Every row gives one point. Any point is a mix of the corners, with weights that add up to 1. It lies inside the corners' shape when no weight is negative. Say inside or outside, and name the corners with a negative weight.
(in the rows, 128 means zero)

Corners:
(1): [170 148]
(2): [178 115]
(3): [ 74 118]
Points:
[166 146] -> inside
[167 144] -> inside
[187 128] -> outside (3)
[ 88 121] -> inside
[184 132] -> outside (3)
[189 135] -> outside (3)
[102 135] -> outside (2)

Corners:
(1): [180 139 139 112]
(2): [117 161 110 155]
(3): [ 47  90 200 131]
(4): [177 129  99 159]
(5): [ 94  62 133  73]
Points:
[172 140 102 142] -> outside (3)
[165 126 107 152] -> inside
[ 79  81 144 108] -> outside (1)
[149 133 136 151] -> outside (5)
[ 88  92 160 115] -> inside
[149 123 166 148] -> outside (2, 5)
[ 92  91 195  94] -> outside (2, 4)

Corners:
(1): [104 200 142 179 121 215 118  76  69]
(2): [178 116 101  98 107  94 166 105 177]
(3): [162  53 156  53 111  62 124 148 157]
(4): [117  76 120  68 125 123 175 117 105]
(5): [ 95 102 135  96 174 123 139  69 123]
(6): [152 100 120 143 177 130 136 106 108]
(7): [135 163 187 156 116 113 119 167 173]
(8): [ 76 136  97 168 144 223 119  81  97]
(9): [176 226 217 121 120 137  87 207 196]
(10): [117 191 116 126 128 135 102 116 105]
Points:
[109 134  97 153 149 169 141  78 100] -> outside (3, 9)
[140 133 121 121 126 138 139 111 145] -> inside
[130 125 139 134 141 155 131 119 133] -> outside (10)
[134 152 138 136 134 150 123 113 131] -> outside (4)

Corners:
(1): [104 147 166 198 120 132 104 143 124  94  79  97 124 107]
(2): [ 77  92  91  74 124 106 101  96 139 155 169 122 209 114]
(3): [ 79  75 135 111 134 109 149 154  67 189  99 100 122 157]
(4): [143 231 133 143 118 107  94 146 133 147 146 195 138  83]
(5): [154  97 129 158 130 122 108 144 136 240 159  97 138  85]
(6): [127 178 189  91 111  88 191 153  87 127 108  98 205 129]
(7): [126 130 151 126 122 135 134  92  59 124  99  96 149 158]
(8): [108 111 185 165  65 135  86 107  59 127  82 140 128 163]
(9): [ 90  80 180 173 128 186 154 103  49  98 156 135 144  47]
(10): [110 101 159 192 122 148 154 155 107  69 172  98 150 124]
(11): [135  73 107 145  93  94 186 107  78 153 144 101 120 105]
(12): [137 119 121 181 163 123 166 143 224 151 181 124 144  97]
(13): [121 163 215  82 125 141 137 152 121  83 138 121 112  83]
(14): [141  91 125 145 137 147 157 189 137  56  74 139 154 123]
(15): [ 80 117  87  73  99 137 162 155 136 241 106  91 151 135]
Points:
[107 169 197 157  70 163 133 136  37  56  66 129 124 116] -> outside (2, 3, 5, 12)
[112 130 169 108 116 113 113 130  89  99 122 117 148 119] -> outside (9, 12, 15)
[126 111 151 137 127 123 143 124 114 119 161 125 152 104] -> outside (1, 15)
[131 123 154 159 121 133 143 149 114 134 118 118 129 112] -> outside (2)

Corners:
(1): [155 116  81 125 152  68  73 132 129 171  71 130  81 162  84 130 123 150
 180 119]
(2): [141 123 174 141  64 214 159 186 152  71 111  87 175 119 186 163 126  81
 117 155]
(3): [134 110 108  86 132 114 110 143 149 103 175 144  87 152 110 130 121 104
 119  83]
(4): [ 79 147 166 125 145 151 124  77 118 142  91 150 122 106 136 153 113 139
 185 137]
(5): [177 172  66 141 128 124  48 161 149 134 117 159  95 138  90 128 121 141
 138 127]
(6): [152 150 170 114  30 184 161 110 137  80 160 102  91 150 157 149 131 164
 127 171]
(7): [126 118  32 129 152 104  76 144  90 141 100 175 114 192 123 115 111 111
 143 133]
(8): [113  97 136 125 150 111 177 120 137 132 139 163 157  71 128 104  70 141
 104 154]
(9): [134 137 161 124  99 164 160 144 128  71 113  98 197 177 126 158 146 128
 109 137]
(10): [ 94 132 153 105 128 105 117  50 144 143 155 128 144 124 159 100  94 122
 118 138]
(11): [107 146 155 168 126 120 173  54 147 155 147 144 123  97 106  95 105 114
 116 125]
(12): [ 98 169 110 109 150 147 147  61 117 156 114 120 116  81 111  92 152 160
 127 174]
(13): [175 143  87 134 110 102  73 191 114 162 133 127 108 175 139  98 114 162
 154  99]
(14): [153  91  82 129 170 113  79 135 113 138 102 156  84 193 121 105 137 151
 104  94]
(15): [103 123 147 167  74 202 149 183 143   7  98  83 171 148 128 117 138 134
 127 128]
(16): [124  93 107 186 135  71 106 128  68 137 131 139 117 119 127 131 123 136
 110 131]
(17): [136 143 121 111 159 167 191  48 135 135 136 108 159  66 125 131  97 142
 112 129]
(18): [ 86 142 194 163  91 206 121 151 103 105 135  89 177 138 115 142 100  93
  97 164]
(19): [191  78  98 122 119 131  88 132  90 135  93 151 147 149 137 131 143 119
 151 113]
(20): [135  92  66 129 174 128  78 148 150 184 146 145 136 164 113 112 121 156
 153 114]
(21): [141 141 145 110 183 151 162  59 146 118 150 138 105 110 140  89 111 141
 163 167]
Points:
[129 136 138 128 119 152 142 113 123 109 126 125 140 121 132 127 118 125
 121 139] -> outside (1, 20)
[147 122 114 127 103 138 114 154 137 112 122 123 133 160 125 132 118 128
 125 122] -> outside (4, 12, 16, 21)
[138 127 100 134 136 126 110  98 124 142 151 140 104 135 119  98 119 141
 127 127] -> outside (1, 2, 4, 8, 9)
[119 130 131 120 139 134 141  98 134 129 134 135 130 126 122 131 113 132
 120 143] -> outside (13, 15, 19)

Corners:
(1): [123 112 109 191 115 130 147 115 105 128 139  79 196 211 126  82 135 146
 128 113]
(2): [135 134 140 148 109 128 165 163 137 118 165 145 140 165  70 166 100 102
 195 163]
(3): [155 139 137 149  94 142 124 149 154 157 104 162 124 109 120 108  51 111
 155 189]
(4): [156 115 134 132 137 113 184 198 109  97 118 121 113 123 143 133 168 123
 135 180]
(5): [133 120 147 168 145 109 125 122  78  71 147 148 125 141  80 176 150 101
 131 140]
(6): [145 125 108 161  99 155 200 139 120  74 105  79 195 194  98 184 170 122
 130 180]
(7): [126  92  89 136 105 142 105 115 135 201 179 156 132 105  80 133 177 142
 126 143]
(8): [128  95 136 145 135 164 149 147 140 154  85 129 120 142 169 109 112 106
 149 146]
(9): [112 107  74 135 123 159 151 128  83 172 146 130 152 111 145 107 114  99
 148 129]
(10): [116  95 136 124  77 105  84 122  76 118 127 103 101 142 116 118 148  91
 100  93]
(11): [ 93 181  57  78 143 165 125  93 211 244  61 249 146  66  70  56  53 145
 162  31]
(12): [153 111 100 189 132 110  91 112  99 165 129 105 103 195  80 129 177  92
 162 107]
(13): [166 113 177 204 126 135 181 138 143 162 127 106 143 135  90 121 103 109
 191 143]
(14): [127 126 138 108 154 151 105 185 186 198 156 145 141  24 141 179 117 126
 201 144]
(15): [123 136  99 182 103 107 182 139 115 127 113 118 164 187 157 124 131 103
 149  90]
(16): [116 136 154 103 126  89 113 128  97 116 139 166 134 117 119 175 148 106
 190 164]
(17): [137  73 115 126  97  91 148 134  99  76 129 109 126 165 129 158  96 113
 157 171]
(18): [153 133 104 117 141 133 105  69 137 147 180 139  99 130 153 106 105 131
 185  90]
(19): [147 169 131 134  92 163 120 128 135 203  90 156 115 107 107 102  70 197
 118 106]
(20): [206  81 106  91 133 144 161 142 141 146 138 131 175 172 119 122 140 154
 136 148]
(21): [105 172 122 155 152  78 149  77  88 137 139 103 114 177 134 150 128  92
 112 107]
Points:
[127 124 112 152 112 138 131 118 131 163 133 137 134 132 104 122 111 122
 148 121] -> outside (4, 16, 20)
[141 114 103  97 122 131 106 132 125 146 156 155 115 100  97 154 138 131
 166 131] -> outside (1, 3, 8, 13, 15, 21)
[142 117 108 141 135 134 138 106 113 152 125 129 136 155 117 113 137 137
 137 121] -> outside (2, 3, 10, 14, 15)
[131 115 124 136 112 119 123 126 105 132 132 124 124 141 118 128 134 110
 135 120] -> inside
[145 106 123 121 110 146 136 146 143 182 125 140 135 110 116 100  91 134
 128 143] -> outside (5, 6, 12, 15, 16, 18)
[144 121 124 137 119 128 147 133 126 139 131 131 145 126 121 132 119 127
 147 140] -> outside (2, 8, 12)
[149 118 120 134 117 131 129 106 129 140 132 138 135 156  98 124 116 129
 148 131] -> outside (4, 9, 14, 15)
[127 124 112 136 119 124 141 133 115 134 121 135 141 144 115 137 130 115
 136 134] -> outside (13, 18)

Corners:
(1): [134 104 113 128 127 138 194 145 125 126 132  42 155 104 157 130 155  96
  92 121]
(2): [113 190 135 105 152 155 115 125  99 108 150 159 102 132 151 127 109 112
 170 130]
(3): [104 136 128 111  87 153  99 121 110 130 135 116  75  67   7 105  88 113
 106 169]
(4): [135 127 152 140  82 131 132 144 139 109 129 138 147 118 171 158 202 130
 144  10]
(5): [122  92 149 122 101  42 103 103 232 100 139  91 136 151 136 176  89  90
 137 129]
(6): [ 95 100 125 116 140 145 126 149 154 120 137 105 128 121  99 127 112 181
 144 175]
(7): [147 154 142  86 152 112 108 157 158 122 131 142 133 114 145 131 142 114
 112  83]
(8): [110 115  87 111 124 155 157 131 145 145 152 148 121 132 124 122  88 104
 112 146]
(9): [127 132 147 159 155 142 117 136  98 128 123 147 155  98 143 137 231 124
 148 141]
(10): [107 131 105 165 147  84 109  27 103 102 157  91 146 148 146 124 105 146
 176 158]
(11): [133 103 122  87  85 156 117 138 121 143 131 130 122 117 135 121 110 124
  76 152]
(12): [125  91 102  83 139 156 123 143 111 154 130 159 133  86 158 120 117 113
 127 146]
(13): [140 112 106 111 143 146 110 128 107  98 146 154 124 128 146 126 157 115
 141 126]
(14): [ 51 103  65 140 121 117 110 130 139 117 130 138 100 133 132 110 144 147
  96 160]
(15): [118 102  96 123 132 132 121  47 125 144 146  59 148 123 141 119 141 126
 134 139]
(16): [ 99 119 125 118 156 153 117 150  99 130 153  71 138 141 118  91 152 101
 160 111]
(17): [ 92 137 128  89 158 153 104 117 120 114 122 153 129 139 115 143 116  89
 114 132]
(18): [101 114  77  96 134 152 125 118 122 135  79 135 119 121 102  88 111 101
 122 156]
(19): [117 103 150 113 140 101  92  70 117 138 129  81 102 140  63 144 117 134
 135 158]
(20): [119 196  57  92 154 131 114 158  93 138 129 129 152 120 138 143 122  96
 157 129]
(21): [117 150  63 202 147 135 117  42 109 130 125  18 131 153 128 100 121  96
 142 128]
Points:
[112 126 118 128 131 131 118 112 121 123 133 111 130 129 120 131 140 117
 135 135] -> outside (7, 12)
[118 126 103 121 128 132 124 108 124 129 129 120 126 122 128 128 124 109
 123 132] -> outside (6, 16)
[116 123 116 119 129 125 117 115 135 123 130 117 128 123 126 133 127 115
 127 136] -> outside (16)
[112 122 118 113 134 130 128 136 138 118 135 127 134 118 132 130 135 117
 134 126] -> outside (11, 19, 21)
[108 123 110 121 135 134 121 125 128 126 134 128 127 123 130 125 137 119
 124 135] -> inside
[122 124 110 115 130 138 114 117 127 127 135 123 130 120 127 118 123 124
 144 137] -> outside (1, 14, 17, 19)

Corners:
(1): [172 174  98 200 101  83  86 158  57  61 152 127 212  96 157 101 174 175
 129  68]
(2): [143 108 153 104 164 121 163 119 124 128 151 105 104 104  53 131 131  86
 143 111]
(3): [157 160 183 123 150 106 198 135 129 165 118 130 158  99  92 123 164 112
 160 163]
(4): [ 30  76  87 135 150  93  92 114 140 150 122 138 110 111 164 134  87 110
 149 152]
(5): [105 163 177  87 170  56 159 164  75 101 118 133  91 100  72 115  83 105
 141 147]
(6): [110 178 127 113 111 160 164 126  84 182 105 103  98  88 121 105 130 135
 119 116]
(7): [190 140 136 226 153  96 126 165  86 110 123 130 145 145 134  65 221 171
  99 127]
(8): [118 150 192 225 101  90  67 162  61 100 143 147 162 123 139 116 161 154
 137 116]
(9): [ 97 204 173 105 143 146 144  90  84 117 120 125 137 115  80 158 120 106
  56 135]
(10): [ 35 116  80 114 118  92 136 156 160 120 150 147 119 201 100 130  79  66
 158 107]
(11): [ 50  53  96  97  89 124 108 128 165  69 119 188 149 124 107 129 102  88
 119 111]
(12): [143 154 178 147 152  87 220  96  84 161 107 148  89 106 105 122 162  97
 101 119]
(13): [142 180 130 107 126 115 183 121 126 133 151 137 117  62  64 199  79 181
 115 144]
(14): [ 63 123  83 105 159 123 127 171 174  82 133 155  84 139 121 142  71  63
 177 100]
(15): [157 179 184 163 142  91  83 114  99 121 168 127 129 128 153  95 211 211
 133  97]
(16): [ 75  83 110  77  91 106 132 143 182 117 171 130  97 167 156 164  92  66
 129 151]
(17): [ 10  53 120  91 110 106 167 137 176  96  92 113 120 153 134 191  47  64
 114 127]
(18): [122 150 136 104 138 110 143  72 127  95 117 120  95 132  76 165 144 133
 147 159]
(19): [105 130 121 153  98  36  93 134 182 111 105 127  82 134 152 109  58  92
  94 117]
(20): [159 161 163 206 108 115 106 120  71  65 156 124 151 113 165  19 123 172
 115  88]
(21): [174 129 205 156 161  86  77 139  74 152 129 131 145 177 151 158 133 176
 156 126]
Points:
[153 160 156 151 121 124 116 132  81 103 153 137 157 119 115  97 164 164
 126 115] -> outside (4, 12, 14, 17, 19)
[107 135 143 127 134 103 140 125 125 125 128 133 112 127 114 132 113 117
 126 130] -> outside (1)
[164 184 165 168 187  72 133 137  69 134 123 132 120 113  84 131 151 144
 142 142] -> outside (6, 11, 15, 16, 17, 20)
[111 138 137 136 130 105 140 126 116 110 129 132 118 110 118 118 127 121
 123 125] -> outside (10, 21)

Corners:
(1): [ 64  91 184 179 221  75 134 173 182 160  97 189  94 119 121 192 241 226
  98 181]
(2): [140  77  70 109 176 131 143 130 103  58  53 181 110 140  74 106  78 179
 182 179]
(3): [ 84 111 148 139 124 151 126  89 101 148  86 140 123 118 165 189 203  90
  99 149]
(4): [139 149  94 153 175 125 195 135 105 157 153 145 140  74 112 137 101 134
 153 151]
(5): [105  73 103  66  98 141 162  70 146 158  95 134  65 157 128  98  83 133
 110  86]
(6): [ 93 155 132 150 153  97 111 155 159 106  97 190 166 164 137 177 120 175
 151 177]
(7): [136 132 171 135 152  68 127 169  56 106 146 179  86 137 179 143 140 198
 123  91]
(8): [188 157 106  62 147 123 127 170 102 106  76 129 125 102 227 113  86 156
 130 106]
(9): [124 125 165 125 161  23 140 174 130 169  56 138 111 114 116 177 159 181
 106 191]
(10): [174 147 144  74 163 153 141 203  71 174  88 137 142 127 118 130 191  96
 144 103]
(11): [109  98 153 186  98 101 184 180 111 114  88  72 177 163 119 159 208  95
 111 109]
(12): [172 195  98 132 117 142  79 146 114 103  82 198 109  98 165 104  88 154
 110 154]
(13): [115  87 158 224  57 104 108 109 160  90 155 105 183 213 156  94  92 153
 107 151]
(14): [211 183 162 204  94 102  94 154 184  72 219  96 136 109 175 140  97  43
 146  70]
(15): [116 158 165 115 154  65 113  81 148 115 100 140  69 153 187 131 162 121
  71  85]
(16): [185 106 159  99  70 134 171  67 167  76 178 164 145 103 108  72  43  66
 123  82]
(17): [155  78 162 146 174  90 160 120 141 194 117 166  81 134 210 165 184 108
 118  82]
(18): [142 163 145 164 154 164 137 124 105  77 118 162  82 165 170 125  84  90
 138 143]
(19): [ 96  57  69 135 151 136 233 196 110 134 190  60  95 187 168 155 222 138
  74 133]
(20): [ 76 149 134 139 180  89 118 204  95  65 129 180 123 121 136 113 137 134
 148 159]
(21): [186  64 145 119 154 152 132 120  67  91 115 155 100 151 154 110  91  67
  75  80]
Points:
[134 117 129 126 171 133 143 143 110 126 100 146  94 130 154 141 162 112
 113 118] -> outside (6, 7, 9, 13, 16)
[169 141 123 103 139 136 124 110 114 111  98 162 101 100 144 111  85  84
 134 117] -> outside (1, 6, 7, 11, 13, 19)
[137 121 149 140 149 105 139 137 113 125 121 156 100 140 169 141 140 134
 119 113] -> inside
[129 141 158 140 152  83 130 147 116 130  87 157 127 117 143 141 148 150
 125 152] -> outside (5, 6, 14, 19, 21)
[128 112 138 128 152 112 144 136 120 134  96 154 111 136 144 145 145 151
 115 135] -> outside (14, 20)
[137 122 152 152 139 102 144 144 129 128 135 145 118 139 148 136 141 123
 115 114] -> outside (2, 3, 8)
[126 136 168 135 148 108 135 148 119 133 115 149 127 125 135 145 149 128
 122 123] -> outside (2, 12, 17, 19)
[148  97 135 133 133 134 158 145 101 107 134 124 125 136 129 120 119 102
 119 113] -> outside (6, 12, 15, 17)
[131 122 129 134 146 115 139 142 126 110 123 152 116 140 147 132 124 138
 126 136] -> outside (11)
